Every row gives one point. Examples show where two turns around zero, p and q, send a point. Where does a point land after both, in the order given? Backwards means that the second turn is done in reverse. Each puzzle has new turns, and all numbers are rounded.

Turn p:
[ -1.5 -13.8 -12.5] -> [  0.7 -13.3 -13.1]
[20.4 28.7 11.2] -> [15.2 31.3 12.4]
[ -5.5 -12.1   5.1] -> [ -3.2 -13.1   4.6]
[-13.4  -2.8  -3.8] -> [-12.8  -4.9  -3.8]
Turn q:
[ 9.6 -4.0  8.9] -> [ 7.2 -3.5 11.1]
[-2.6 -9.0 14.5] -> [-6.4 -4.9 15.3]
[-10.3  12.7   6.0] -> [-8.2 15.3  1.5]
[  5.3   8.3 -19.1] -> [  9.5   2.7 -19.1]
[ -6.7 -24.7  16.2] -> [-13.9 -18.9  19.2]
[  4.6  16.6 -26.5] -> [ 11.6   9.2 -27.9]
Where do these land?
q, then p backwards: [-15.2 -23.2   8.8] -> [-23.6 -13.2  10.7]
p, then q backwards: [16.6 15.0 -6.4] -> [ 9.0 21.2 -3.4]
q, then p: [ 15.4  11.2 -17.0] -> [ 18.3   8.3 -15.7]
q, then p: [-3.9 -4.1 19.5] -> [-7.1 -1.0 19.0]
p, then q: [-12.9   1.2  -4.9] -> [-12.1   0.4  -6.7]

Turn p:
[ 18.1  -0.7   9.7 -13.6] -> [ 19.0  -4.3   9.7 -11.5]
[-11.2  10.1  20.2 -10.2] -> [ -7.6  14.1  14.8 -16.1]
[ 24.8  -3.4 -16.4  17.4] -> [ 21.2  -7.9 -11.0  23.8]
[ -2.8 -19.5 -14.8  14.7] -> [ -8.6 -18.3  -8.1  18.7]
[-11.0 -13.4   2.9   9.5] -> [-14.9  -8.0   6.1   8.8]
[ -5.6   8.1 -12.6 -16.8] -> [ -1.2   2.1 -16.3 -16.3]
[-12.3  18.8  11.0  -1.1] -> [-7.9 22.1  4.7 -7.4]
Turn q:
[ -0.5  -9.2  15.5 -17.6] -> [  1.8 -10.6  13.7 -18.2]
[-10.2  -6.7  -4.1  10.4] -> [-10.8  -6.7  -3.6  10.0]
[ -3.4  -5.1 -31.9  24.6] -> [ -3.3  -3.9 -28.0  29.1]
[-0.8 14.8 12.8  2.1] -> [-4.3 15.5 11.2 -2.4]
[ 12.3 -18.2 -10.0  10.2] -> [ 12.9 -15.4  -4.7  16.2]
[ -2.7  19.6  -2.0 -13.0] -> [ -1.5  16.9  -5.9 -15.5]
[  5.2   4.7  19.8 -16.7] -> [  5.2   4.1  17.6 -19.2]
Where do these land?
p, then q backwards: [ 28.2 -12.9 -23.0   3.3] -> [ 20.3 -24.0 -22.5   2.6]
p, then q backwards: [ 2.0 -2.8 15.7  7.2] -> [ 3.8 -0.2 15.5  7.5]
p, then q backwards: [-28.2   1.8  20.8  -1.7] -> [-23.5  13.3  22.4  -0.1]
p, then q: [13.7 21.0  2.2 -1.9] -> [16.6 18.8 -1.3 -2.1]
q, then p: [ -3.4  -2.4  -7.1 -13.5] -> [ 1.3 -9.4 -8.4 -9.4]
q, then p: [-12.3  -4.6  -8.6   6.7] -> [-13.2  -4.1  -7.6   6.6]

Turn p:
[ 23.3  17.8 -25.0   9.8 -10.1 -32.3  18.5 -18.3] -> [ 14.0  33.8 -21.7  17.6   5.0 -24.5  14.3 -21.3]
[-13.8  -6.8  18.7  -1.8 -11.2   5.4   8.3  -1.1] -> [-13.2 -10.4  11.4  -2.1 -19.2  -0.6   5.4  -0.3]
[-21.3 -13.1  10.8  -5.3   5.1  -6.9  -1.3  16.8] -> [-20.3 -18.5   4.1  -8.3   1.4 -10.5  -5.1  12.2]
[  6.2  -7.7  -2.0 -33.0  17.3  20.6  -1.8  15.1] -> [ 12.6 -14.0  -5.3 -28.2   6.9  15.2   8.8  24.8]
[31.3  5.2  0.6  6.5 18.8  8.9  6.7 -6.6] -> [29.7  9.7 12.5  7.6 13.7  5.4 12.2  3.8]
[ -5.1 -13.2  -9.3   9.1   2.9  13.6 -17.9 -13.4] -> [  7.6 -16.7  -1.9   5.3   4.0  15.1 -15.5 -14.5]
[-16.2  13.4  12.1   0.5   5.0   1.4   1.6  -0.1] -> [-19.9   3.3  11.1  -3.2   3.2   6.4   5.1  -1.3]
[  4.2  -2.8  -5.6  -6.6 -19.1 -16.8 -20.9   1.5] -> [  2.0   8.9 -12.0 -11.1  -8.9 -12.1 -23.8  -6.5]
[-8.6  7.2 -0.2 20.8 -8.7  6.1  6.8  6.2] -> [-12.6   3.8   2.0  22.3  -6.2   5.7  -1.5   3.2]
Turn q:
[ 21.1   3.2   5.9 -16.9   4.6  -7.4  10.1  -9.9] -> [ 14.7   1.4   2.0 -10.8   5.2  -1.2  15.9 -20.7]
[-20.7 -12.7  19.2  -9.1  -5.0   4.1 -11.3  -7.1] -> [-14.2 -20.4  16.6 -12.9  -5.3  -1.8 -13.2   0.4]
[ 23.6 -11.4 -51.7  16.4  -3.1 -22.7  -4.2 -17.2] -> [ 28.1  -4.9 -44.4  34.5   4.6 -15.6  -6.6 -13.5]
[ 11.1  -0.3 -21.3 -10.4  -7.5  -3.6   7.6  -8.0] -> [ 11.1  -4.0 -24.3  -2.8  -0.7  -2.6   8.2  -7.9]
[ 11.8   8.5  -5.7  -6.7  -2.4  -7.6 -11.7  12.7] -> [18.7 11.9 -2.5 -6.8 -2.5 -6.5 -4.3  6.3]
[-15.2  -6.8  24.3  12.8  11.3   2.4   2.5  15.7] -> [-15.0  -0.2  29.2   6.9   6.3   1.7   1.3  15.8]
[-19.5  10.1  21.8  12.2  13.3  20.9 -11.0  -0.6] -> [-24.4   9.2  22.0  -1.2   2.2  18.5 -17.8   3.6]
[ 15.2 -11.5 -14.5  -4.3  -7.0  10.6   4.4   1.5] -> [ 15.2  -9.7 -14.0   3.1  -5.4  11.9   8.3   2.3]
[ -4.7   7.9  13.5   8.4 -15.6   0.9   4.8  -0.6] -> [-12.8   5.7   7.3   0.6 -17.8  -3.4   5.1  -0.9]
[-22.8  13.1   8.4  -2.4  11.4   2.4   8.8  13.4] -> [-21.6  11.1   8.0 -10.5  13.2  -1.0   3.0  14.6]
Where do these land?
p, then q: [ -0.4 -15.2  -3.1 -14.9 -12.0   6.2   4.9 -21.8] -> [  6.5 -19.8 -14.9  -2.1 -12.3   1.4  10.3 -15.0]
p, then q: [ -7.9   1.2  -3.0  -5.0 -32.1  -7.1   4.7 -10.0] -> [ -9.8  -3.9 -22.7  -3.4 -20.4 -13.4  -4.2  -6.8]
p, then q: [25.7  5.8  1.4 -2.7  4.1  1.7 -5.1  1.4] -> [16.2 18.2  5.5 -5.4 -1.6  5.6  5.9 -5.3]
q, then p: [-22.4 -23.9  -8.8   1.4  -6.3 -20.3  11.5  20.5] -> [-10.1 -14.5  -6.7   9.6   9.5 -33.8  -4.9  21.2]
q, then p: [  2.6   1.9  -9.4   5.3  -0.5   6.6 -17.0  -8.1] -> [  7.6   3.2  -3.7   0.8   0.9  11.0 -16.8  -6.3]
q, then p backwards: [  1.7  24.6  28.5  -1.9  28.9   2.2 -24.5  22.5] -> [ 22.3  29.7  30.2   3.2  14.3  -2.1 -28.4   7.5]
q, then p: [-12.4   0.3 -17.8  -5.1   1.8  -7.8  17.5  -0.2] -> [ -6.7  -7.9 -17.8   5.2  16.4  -7.6   9.0   2.0]
p, then q: [ -0.8  -8.2  -1.0  12.7  -0.5  -8.6  13.2 -16.3] -> [ -6.3  -4.7   0.3  17.9  -1.2  -8.7   5.8 -15.9]
q, then p backwards: [13.8 13.4 13.2 10.2 16.5 27.1 -5.2 12.1] -> [ 10.5  28.7   9.0   6.8   3.0  25.6 -10.0  -1.1]

Turn p:
[ -4.9  -0.3  -3.9  -0.4  -0.8  11.1  13.9  -8.2 -16.4 -14.2   0.0] -> [ -1.4   2.3  -9.9  -1.0  -2.7  10.3  16.8  -3.5 -16.5 -10.4  -0.2]
[ -0.7   3.5   5.8 -21.2 -10.6 -26.1 -19.8  35.8  14.9 -11.0 -19.9] -> [  1.1   3.7  11.0 -15.0 -11.0 -19.6 -21.3  33.9  21.9 -13.6 -23.9]
[ -2.8   9.6  45.9   8.3   5.9 -12.7 -23.9 -14.3  12.5  -1.5 -10.2] -> [-16.4  12.3  45.5  15.0  14.9  -8.7 -14.8  -7.5   5.3 -13.4  -3.9]
[ -0.8  13.0  -7.5   4.7  -8.7 -11.0 -35.2  21.1   3.3   1.0 -21.7] -> [ -4.1  13.6  -4.4   7.9  -6.6 -19.9 -34.6  16.5   4.1   0.2 -20.0]
[ -5.0 -17.1   5.2  16.3  12.4  14.8  10.1   7.5 -15.6   8.6  17.6] -> [ -3.7 -17.6  -2.5   6.7  10.7  15.6   5.5   9.0 -19.1  11.4  20.6]
[ -3.7   3.6   9.8 -11.8   4.0  -4.3   1.5  -8.6  -0.5  11.7 -26.7] -> [ -2.2   5.1  15.3  -5.1   6.3  -9.3   6.5  -5.9  -3.7   8.2 -25.5]
[ 2.3  3.1 -5.2  8.6 -9.5 19.3 22.1 -5.9 -9.4 -7.1 17.3] -> [  6.3   3.8 -10.6   4.7 -12.1  19.9  17.8  -5.4 -10.9  -0.3  18.4]
[-10.3  -6.3 -13.3 -11.8 -14.7  11.1   3.7 -10.6  -1.3  11.1  18.1] -> [ -8.5  -3.6 -11.0 -18.6 -14.7   8.3   2.4 -15.2  -1.7  12.5  12.2]
[  6.6   2.7  -2.7 -15.2 -13.1 -27.3 -15.1   7.9  -2.5   6.6  -8.1] -> [  6.2   0.1   5.8 -14.3 -10.8 -29.8 -14.4   4.8   4.8  -2.7  -8.3]
[ -4.7  13.6 -14.4   7.5  13.1  10.5  27.4  -0.4  -0.1   6.3  21.4] -> [  5.7   9.6 -18.4   1.2   9.4  11.2  24.0   1.0   3.0  15.1  22.5]
[  2.0 -13.5 -15.4  12.5  -9.2   9.1  22.9  -3.1  11.7   1.8   1.0] -> [  3.7 -14.8 -12.7  12.4 -14.5  11.8  17.3  -5.0   8.9  10.9   1.4]
[-12.8  -2.2  13.5  -0.7  17.4 -24.7 -23.3 -14.4  10.8 -14.8 -16.5] -> [-22.6  -0.7  13.1   5.2  21.4 -20.1  -8.3  -5.7  12.2 -23.0 -16.4]
[ 23.2  -4.8 -17.4   8.4  -0.5   3.7  13.4   2.8 -11.1   2.2  16.5] -> [ 26.0 -10.5 -17.3   4.4  -4.1   2.6   4.6  -2.6  -6.9   3.4  17.9]
[11.5 -4.9 -0.3 -5.0 14.3 26.3  2.4 -9.4  3.6 -0.8 11.4] -> [  9.9  -3.2  -3.7  -3.4  13.7  27.6  -1.5 -14.2  -1.3   1.7   5.4]
Turn q:
[-33.6   1.1 -10.3 -12.2  -0.5   2.9 -26.3   9.3  -1.2  16.8  -5.5] -> [-36.3  -7.1 -10.8 -13.9   0.9   5.6 -12.2  10.4   1.8  14.7 -17.3]
[-16.7 -25.2  -1.8  11.1   0.7   9.8 -18.3  15.8   6.7   5.7  -6.6] -> [-16.0 -28.3  -1.3   9.9  -1.7  13.2  -3.5  15.2   8.6  13.5  -3.0]
[ -9.1   6.1 -19.8 -12.4 -10.3  -3.9  11.3  -4.2  40.1   3.4  13.2] -> [ -4.5   6.8 -21.7 -17.1  -8.5 -18.9   4.3  -1.1  34.5   4.0  15.5]
[-15.7   4.5   9.9  24.1   9.4  -4.4  -0.3   9.4 -24.5 -12.8 -17.9] -> [-14.5   2.6  11.2  30.7   3.8  10.6   7.2   3.9 -13.0 -12.5 -20.6]
[  5.1   4.6  16.3   3.8   1.8 -14.0  -7.6  -0.4 -11.1  24.3 -19.1] -> [  3.9   1.0  14.2   5.4   6.6  -7.6  -4.4  -7.2 -11.7  21.1 -25.8]
[ 15.9   0.1  -2.1  -5.0 -17.7 -11.2  -6.4 -16.8   4.0  -6.9  -3.5] -> [ 15.4  -2.5  -1.1  -5.0 -17.4 -11.8 -14.1 -12.7  -0.4  -6.5  -2.0]
[ 14.1  24.7   3.9 -14.6  -1.5   5.2  13.9  -1.3  15.3 -11.6   4.5] -> [ 14.5  25.9   7.6 -15.9  -1.9  -5.6   2.9   2.1  14.2 -12.1   8.2]
[ 12.1  -2.0  12.6   3.6  -4.0  24.4  -6.3  11.2  -0.5   4.1 -15.0] -> [12.1 -1.7 17.8 -0.3 -6.0 23.5 -1.3 10.7  3.0 11.5 -5.7]
[ 13.0   4.6  26.1  -6.4   0.0  12.5  20.0 -11.0  -1.3 -14.9  34.0] -> [  7.9  12.5  24.2  -9.3   2.5  -1.0  10.4 -10.8  -7.7 -13.1  40.2]
[  7.2   7.5 -13.1  21.4   9.8  -6.9   0.1   4.8  13.3   4.1  -5.5] -> [  8.8   7.3 -12.0  21.0   8.9  -3.1  -5.4   3.5  15.4   5.5  -4.2]
[ -1.5 -14.5 -10.5  -0.4 -19.4  -6.7  -4.4  12.2 -35.1   1.4   5.0] -> [ -5.0 -10.2 -12.0   4.6 -17.3   0.8   1.7  10.9 -38.0   2.3  -2.2]
[-19.9  -4.6   1.6 -18.3   8.6   4.7  35.1  -8.6   4.2  -2.5  11.4] -> [-11.8   2.3  -4.1 -18.1   8.4  -3.9  36.1 -11.4   5.3  -9.9  13.4]
[  0.0  -8.0  -5.6   2.0  28.4 -13.2   2.8   5.7   8.3 -13.2   1.9] -> [  2.0  -9.9  -5.8   8.5  25.3  -9.1   2.9   7.9   8.8 -16.9   1.0]
[ 28.9   1.2  -7.2   3.2  -5.4   0.8 -13.8 -26.2 -18.1   1.9   3.2] -> [ 23.3   1.4  -6.1  -0.5  -3.6   7.3 -24.6 -21.5 -20.6  -1.7   2.4]
Where do these land?
p, then q: [ -7.4  16.0   4.5  -8.6  -3.7   2.4  -5.7   2.4   3.5  -4.1 -12.5] -> [ -4.7  14.8   7.5  -3.5  -3.7   0.2  -2.4   3.7   6.9  -3.1 -15.8]
q, then p: [  6.2  -9.4 -19.1  -7.5  13.8  22.6   4.4   0.2   1.0  13.3  -5.7] -> [ 15.5  -5.7 -16.1 -10.5   9.1  19.8  -0.3  -5.8   2.3  15.9  -8.3]
p, then q: [ -8.2   2.7   8.3   3.2 -39.1  17.9  -7.3   6.4   6.4   7.3  32.4] -> [-22.1   9.3   6.4 -16.2 -30.0   4.9 -15.4   0.2  -6.4  18.8  28.3]
q, then p: [ -7.9   2.9   0.4  -8.9 -14.2  -9.0  11.5  -4.4   3.4   6.1   0.6] -> [ -1.6   3.2   2.3  -9.0 -11.3 -13.7  13.0  -4.9   4.5   2.1  -0.9]
p, then q: [ -5.8 -16.9  11.4  -2.5 -20.7  -6.5  -1.9 -34.0   6.8   8.5  -9.0] -> [-11.0 -15.3  14.0  -1.7 -16.8  -7.1   7.6 -36.3   1.0  -1.1  -5.1]
p, then q backwards: [  1.5  -6.5 -16.0   1.0  20.0  -2.4  -9.6   4.0   6.4   3.5   8.1] -> [  1.4  -7.4 -15.3  -0.3  17.5  -3.1  -9.2  -2.6  11.9   7.3   6.3]
p, then q: [-8.6 18.7 24.2  1.6  4.0 -4.0 12.1  6.1 12.0 -7.9 -6.4] -> [-4.1 20.0 22.8  7.2  4.0 -2.8 13.8  8.9 13.7 -1.6  0.7]
p, then q backwards: [ 20.0 -13.6 -12.3  -5.8   7.6  -0.5   0.1  12.4   6.8   7.4 -12.7] -> [ 17.5 -14.1  -8.4  -2.3   5.0  -4.8  -8.9   2.9   9.1   8.0 -19.6]
p, then q: [ -2.4 -14.8 -10.1  -7.9   7.1   3.8  14.7   7.1   5.5 -56.2  -4.8] -> [ 10.6  -8.0 -11.9   3.4 -15.6  20.9  20.0  22.5  21.1 -39.4   4.2]
p, then q backwards: [ -7.0  -6.9  19.5   0.6  15.1  -7.3  -7.8  10.6 -47.2   8.0  -9.5] -> [  6.0  -6.5  15.0 -17.1  11.8 -21.0  -9.5  20.0 -37.7   4.1  14.5]
p, then q: [ 24.9  12.6   8.2  -7.8   2.4 -10.7  -1.5  -1.0  -2.6   9.5   9.1] -> [ 18.4   6.0  13.0  -5.3   9.7 -14.6 -14.6  -3.2  -6.4  -0.9   8.3]
p, then q: [ -5.2  15.0 -19.0  42.8   7.8  -6.4  -8.9  -9.6  -1.9   4.6  10.5] -> [-14.2  11.7 -27.1  33.6  11.1  -7.5 -13.3 -10.3  -0.6   6.3  12.4]
